Each row is a point. A path goes straight from each point to the next, and from the last back to the first. The post is the endless flat space through its rows: a point in 2 columns, a line in 3, a plane in 4, and so on, so that a path can go around it. Count how often the path circles the post. Going back the other way cancels.
In the rows, zero is written as 128.

Post (2 x 3):
| 155 | 116 | 170 |
| 135 | 137 |  80 |
Path:
| 211 | 170 | 121 |
| 196 |  85 | 143 |
| 127 |  95 |  55 |
|  79 |  83 | 128 |
|  97 | 155 | 123 |
| 133 | 189 | 173 |
| 153 | 183 | 180 |
| 129 | 164 | 189 |
| 155 | 157 |  75 |
| 215 | 126 | 156 |
| 163 |  79 |  65 |
| 115 |  78 |  92 |
|  52 | 126 |  49 |
|  81 | 104 | 158 |
| 106 |  70 | 105 |
| 169 |  93 | 132 |
| 218 | 109 | 137 |
| 176 | 172 | 114 |
| 133 | 148 | 111 |
|  91 | 172 |  88 |
| 172 | 166 | 160 |
Times around: 1

Post:
| 137 | 120 | 164 | 130 |  96 | 185 |
| 134 | 109 | 103 | 124 |  78 | 173 |
| 110 | 141 | 106 | 150 | 144 |  48 |
| 137 | 137 | 135 |  80 | 219 | 167 |
| 120 | 132 | 138 |  97 |   7 | 179 |
Path (25 x 6):
|  74 | 141 | 129 | 102 | 166 | 151 |
| 123 | 166 | 144 |  83 | 145 | 185 |
| 167 | 167 | 130 |  99 | 162 | 170 |
| 166 |  90 |  75 | 162 |  87 | 152 |
| 131 |  85 | 173 | 106 |  90 | 127 |
| 104 |  98 | 112 | 102 | 154 | 136 |
|  53 | 157 | 148 |  96 |  36 | 191 |
|  87 | 112 | 115 | 161 |  71 | 197 |
|  79 | 110 |  92 |  66 | 152 | 122 |
| 133 |  98 | 132 | 104 | 108 | 154 |
| 174 | 106 |  74 | 127 | 142 | 124 |
| 172 | 165 | 109 | 138 | 185 | 174 |
|  99 | 188 | 125 | 150 | 133 | 149 |
|  58 | 145 | 122 | 121 | 119 | 110 |
|  50 | 100 | 181 | 200 |  50 | 120 |
| 127 | 127 |  97 | 185 | 144 | 158 |
| 144 | 168 | 176 | 132 |  70 | 171 |
| 170 | 122 | 144 | 102 | 178 | 197 |
| 171 |  68 | 101 |  76 |  83 | 184 |
| 113 |  86 | 138 |  47 |  85 | 149 |
| 157 |  96 | 121 | 143 | 152 | 141 |
| 162 | 153 |  98 | 126 |  82 | 126 |
| 109 | 181 | 165 | 142 | 127 | 147 |
|  70 | 121 | 146 | 188 | 131 | 150 |
|  83 | 121 |  91 |  85 | 138 | 131 |
Times around: 0

Post, 8 rows:
| 184 | 158 | 109 | 186 | 159 |  91 | 161 | 215 | 151 |
| 139 |  66 | 106 | 110 | 113 | 179 | 115 |  77 | 181 |
| 109 |  80 | 113 | 193 | 149 | 208 |  61 | 142 |  67 |
| 173 | 160 | 112 | 111 | 173 | 130 | 125 | 123 |  66 |
| 174 | 122 | 114 | 163 | 180 | 101 | 237 | 135 | 122 |
|  28 | 127 | 101 | 120 |  65 | 152 |  87 | 131 | 104 |
| 107 | 152 | 162 | 161 | 122 | 133 | 152 | 137 | 183 |
|  77 | 104 | 111 |  95 | 166 | 137 | 105 | 108 | 127 |
Path, 23 rows:
|  90 | 132 | 124 | 121 | 128 | 153 | 178 | 119 | 100 |
| 168 |  61 | 145 | 129 | 159 | 123 | 142 | 141 | 149 |
| 112 |  90 | 122 | 166 | 128 | 117 |  99 | 108 |  92 |
| 112 |  34 |  58 | 158 | 152 | 173 |  87 | 108 |  57 |
|  64 | 107 | 132 | 157 | 213 | 155 | 172 |  85 | 121 |
|  42 | 115 | 134 | 132 | 118 | 164 | 212 | 108 | 133 |
|  79 | 116 | 132 | 177 |  13 | 167 | 138 | 190 |  94 |
|  65 | 156 | 160 | 110 | 137 |  64 | 151 | 143 |  89 |
| 114 | 111 |  48 | 137 | 150 |  99 |  56 | 147 |  81 |
| 120 | 109 |  42 | 159 |  78 | 166 | 130 | 110 | 131 |
| 165 |  87 |  63 |  75 | 186 | 176 | 161 |  70 | 109 |
| 143 | 110 |  68 |  97 | 155 | 149 | 174 | 169 |  64 |
| 142 | 151 | 105 | 207 | 139 | 105 | 125 | 241 |  73 |
|  90 |   7 | 118 | 186 | 177 | 158 | 171 |  92 | 185 |
| 147 | 139 | 163 | 143 | 141 | 156 | 228 |  17 | 210 |
| 162 | 181 |  76 |  91 | 148 | 123 | 157 |  85 | 104 |
| 124 | 101 | 118 | 148 | 191 | 164 |  25 | 130 | 135 |
|  78 | 129 | 100 | 175 |  92 | 177 |  84 | 167 | 108 |
| 117 | 133 |  90 | 111 | 114 | 160 | 132 | 163 | 113 |
|  74 | 119 | 140 | 123 | 104 | 132 | 126 | 183 |  77 |
| 109 | 174 | 138 | 132 | 164 |  65 | 144 | 167 | 123 |
| 159 | 176 | 139 | 174 | 131 | 154 |  93 | 140 | 116 |
| 124 | 100 |  57 | 127 | 162 | 165 | 146 | 128 |  96 |
Times around: 4

Post (11 x 12):
| 159 | 150 | 138 | 123 | 171 | 117 | 122 | 141 | 120 | 113 | 100 | 117 |
| 169 | 118 | 107 | 101 | 114 | 116 | 139 |  92 | 102 | 137 | 136 | 135 |
|  89 |  61 | 179 | 139 | 119 |  86 | 102 | 114 | 146 | 145 | 130 | 159 |
| 165 | 139 |  91 | 175 | 117 | 114 | 131 | 143 | 130 | 119 | 108 |  99 |
| 141 |  96 | 117 |  55 | 122 | 150 | 119 | 101 | 101 | 137 | 127 |  94 |
| 102 | 135 |  78 | 111 | 188 | 123 | 163 | 151 | 119 |  73 | 157 | 126 |
|  88 | 133 | 142 | 125 | 117 | 127 | 142 | 125 | 107 | 119 | 173 | 115 |
|  97 | 120 | 141 | 110 | 104 | 127 |  79 | 111 | 136 | 144 | 146 | 141 |
|  79 | 167 | 117 | 152 | 180 |  97 | 106 | 144 | 151 | 189 | 148 | 112 |
| 128 | 101 | 126 | 121 | 136 | 135 | 120 |  56 | 114 | 113 | 130 |  93 |
|  82 | 107 | 182 |  90 | 102 | 116 | 172 | 107 | 190 | 135 | 104 | 190 |
Path:
| 126 | 139 |  26 | 138 |  90 | 108 | 163 | 206 | 149 | 234 | 138 | 167 |
|  89 |  45 | 127 | 108 | 132 | 119 | 120 | 136 |  98 |  27 | 108 | 116 |
| 105 | 152 | 118 | 162 |  97 | 124 | 126 | 116 | 179 |  89 | 106 | 105 |
|  67 | 185 | 145 | 120 | 224 |  96 | 118 | 107 | 169 | 187 | 159 | 156 |
| 138 |  90 | 138 |  55 | 121 | 138 | 152 | 110 | 100 | 141 | 140 | 163 |
|  87 | 151 | 149 | 135 |  99 | 162 | 106 |  97 |  87 | 153 | 122 |  57 |
| 111 | 173 | 134 |  71 | 128 | 123 |  90 | 214 | 118 | 127 | 121 |  96 |
| 162 | 141 |  90 | 184 | 129 |  96 | 126 | 143 | 110 | 130 | 197 | 101 |
|  98 |  41 | 150 |  94 | 149 | 172 | 134 |  29 |  82 | 132 | 168 |  63 |
| 160 |  29 | 202 |  78 | 153 | 127 |  86 | 129 |  94 | 102 |  76 | 190 |
| 158 |  99 | 124 | 174 | 191 | 103 |  83 | 179 | 140 | 104 | 133 | 138 |
| 103 | 148 | 133 | 163 | 133 |  92 | 108 | 155 | 136 | 110 | 179 | 116 |
| 102 | 115 | 182 |  81 | 110 | 146 | 116 | 107 |  77 |  76 | 142 | 112 |
| 116 | 110 | 103 | 158 | 210 |  73 | 151 | 194 |  76 | 138 | 120 | 126 |
| 105 | 102 | 105 | 140 | 182 | 163 |  90 | 132 | 100 |  89 | 164 |  84 |
|  87 | 172 | 194 | 162 | 136 | 134 | 130 |  99 | 142 | 158 | 141 |  53 |
| 149 | 151 |  66 |  67 | 104 | 116 | 151 | 133 |  98 | 145 | 143 | 124 |
|  71 | 115 | 139 |  70 | 183 | 101 | 130 | 161 | 166 | 175 |  62 | 176 |
| 132 | 126 | 108 | 145 | 140 | 119 | 105 | 153 | 126 | 131 | 125 | 138 |
| 107 | 134 | 202 | 125 | 122 | 175 |  63 |  77 | 187 | 103 |  89 |  88 |
| 122 | 140 |  83 | 136 | 125 |  99 |  94 |  89 | 154 |  65 | 147 | 151 |
|  22 |  89 | 130 |  64 |  98 | 138 | 142 |  77 | 154 | 164 | 133 | 120 |
| 119 | 164 | 226 |  64 | 110 | 136 | 182 | 117 | 144 | 134 |  78 | 137 |
|  91 | 126 | 204 | 154 | 127 | 124 |  95 |  18 | 193 |  90 |  97 | 127 |
| 114 | 101 | 249 |  93 | 132 | 145 | 142 |  68 | 171 | 164 |  81 | 114 |
Times around: 0
